Each row of a before or after table is a point. The points were changed in one or more steps. Then noise was added and the rows were shuffled. The steps act on how far a point lies along the listed directions, d1 being the first. Name the steps. A step turns or swaps two directions, mirrors them in a line or flattens them onto one, adds a multiple of one to another, or multiplies one. Angles are multiples of 10 degrees, from the lower direction toward the higher: turns from -170 to 170, lines from 10 to 170 but not 90. Use the fewest steps. Two steps may share a direction if one is a turn and the other turns, adds or multiplies; they go together, in the order done. Otherwise the lowest direction goes first.
In the rows, 128 means zero.

Directions:
(1): [164  98]
(2): [98 92]
Before (9 x 2):
[[ 64 124]
 [146 127]
 [180 160]
 [219 118]
 [207 181]
 [116 127]
 [125 157]
 [ 68 125]
 [111 123]]
After (9 x 2):
[[154  84]
 [116 149]
 [113 152]
 [132 120]
 [128 128]
 [122 134]
 [127 131]
 [112 151]
 [129 133]]
Steps: flatten d1 and d2 onto the line at 20 degrees

Directions:
(1): [ 84  93 145 158 104  88]
(2): [ 81 140 125 103  89 173]
Before (10 x 6):
[[146 137 134 150 161 104]
 [144 138 125 138 150 114]
 [106 121 121 152 103 117]
 [108 140 126  96 109 175]
 [ 69  96 150 165 110  93]
 [129 138 164 131 129 105]
 [133 117 137 142 118 111]
 [ 79  46 156 198 132  16]
 [143 138 111 115 117 141]
 [ 88 122 137 131 109 136]]
After (10 x 6):
[[ 52 113 142 140  91 133]
 [121 118 139 137 109 116]
 [142 151 121  92 134 174]
 [126 126 140 158 149  94]
 [ 96 137 130 116 111 157]
 [  9  58 152 168  75  72]
 [102 128 118 141  99 135]
 [153 134 111 119 124 130]
 [131 129 128 145 144 104]
 [118 136 165 129 118 109]]
Steps: turn d1 and d2 by 40 degrees

Directions:
(1): [136 159 113  84 102  94  89  96 121  66 107]
(2): [121  68 127 109 144  99 110  95 185 126 174]
Before (13 x 11):
[[132 120 127 113 138 118 121 113 145 153 144]
 [111  75 151 100 152 128 121 115 167 149 156]
 [122 165 145 146 144 149 133 150  89 132  65]
 [154 156 131 140 123 143 128 143 103 114  98]
 [116 132 171 191 139 187 172 168  61 188 137]
 [110  68 145 189 166 161 177 171 158 196 177]
 [138 156 119  99 139 118 144 135 111 119 117]
 [113 107 120 117 122 118 106 119 152 111 157]
 [121 108 125 140 126 159 143 181 117 164 135]
 [143 180 145 153 128 182 144 180  78 142  86]
 [120  46 130  96 169  68  95  51 224  85 209]
 [119  90 118  85 127 109 120  78 188  84 123]
 [160 168 105  88 117  95 107  90 115  61 114]]
After (13 x 11):
[[119 152 153 130 136 173 148 162  92 160  97]
 [132 176 138  86  84 100  77  82  72  48 109]
 [120 112 134  94 146  92  85  91 153  89 104]
 [148 109 127 115 131 109 104 108 152  99 134]
 [124 143 160 225 175 205 212 196  91 205 128]
 [133 149 129 129 134 137 134 134 115 162 120]
 [112 124 131 153 128 157 142 157 123 149 141]
 [143 130 127  71 118  97  69  94 151  61 124]
 [134 120 120  97 152 108 142 123 144 129 144]
 [140  69 126 138 171 121 152 113 173 155 185]
 [130 148 111  96  97 125 103 151 102  97 108]
 [114  98 138 158 149 179 187 150 150 170 113]
 [136 222 120 133  91 142 128 158  57  79  63]]
Steps: turn d1 and d2 by 130 degrees

Directions:
(1): [107  98  87 168  70 140 118  47  94 125 149 139 138 108  96 146  99 109]
(2): [ 39 165 140  94 144 102 102 128 114 125 138 133 207 130 103 124 139 124]
(3): [113 103 192 108 155 128  99 113 143 107 195  85 100 103 142 148  71 124]
(4): [115 172 146 136 131 142 135  72 199 128  80 110 112 111  89  85 105 168]
(5): [158 146  76  81 189 122 153 111 122 125 134 101 115  98  75 134 131  65]
Before (10 x 18):
[[118 101 105 145 123 141 120 181  79 150 137 170 155 150 143 124 158  93]
 [109 142 229 139 168 122 110 174 175 113 137 108 122 149 167 103 111 183]
 [118 151  86  82 149  97 150 173 105 121 123 162 199 136 118 113 190  81]
 [163 133 104 174  79 173 164  65 181 176  39 152 109 151 116  87 173 160]
 [181  89 119 135 134 122 135 141 129 127 152 120  92 121 127 148 118  89]
 [118 150  76 156  66 132 130 107 124 157  99 160 159 125 114 120 141 137]
 [ 76 133 199  92 157 106 120 189 160 136 114 124 136 147 183 121 126 153]
 [116 141  83 174  83 134 134  97 123 141  66 163 167 138 120  79 157 163]
 [156 183 172 102 181 171 147 109 194 113 121  53  56 106 100  83  97 138]
 [140 144 114 143  99 127 127 150 154 148  67 143 109 181 127  99 157 150]]
After (10 x 18):
[[118 141 128 108 133 133 113  82 150 130 166  97 119  82 102 140  75 109]
 [143 126  78 138 111 111 143 139 110 138 110 155 153 139 103 135 162  97]
 [ 89 159 195 139 153 110 114 204 148 123 114 140 169 172 166 100 151 181]
 [106 128 147 100 179 124 107  67 146 106 165  79 124  82  97 103  82 114]
 [ 90 114 190 108 145 109 122 203 140 141 120 133 134 160 198 130 132 153]
 [158 205 127 135 134 164 169 169 170 139  44 120 106 159 123  61 178 169]
 [196  70 147 107 145 128 142 149 125 102 194 113  80 109 166 147 107  82]
 [ 97 165 137  61 201 142 137  53 190 146 119  82 137  99  57 105 135  91]
 [107 150 147  74 179 108 110 137 157 122 141  88 114 142  97 122 117  98]
 [116  81 131 131 144 144 105 148  87 137 189 135 129 121 131 145 113  72]]
Steps: turn d1 and d4 by 20 degrees; turn d2 and d5 by 120 degrees; turn d3 and d5 by -130 degrees
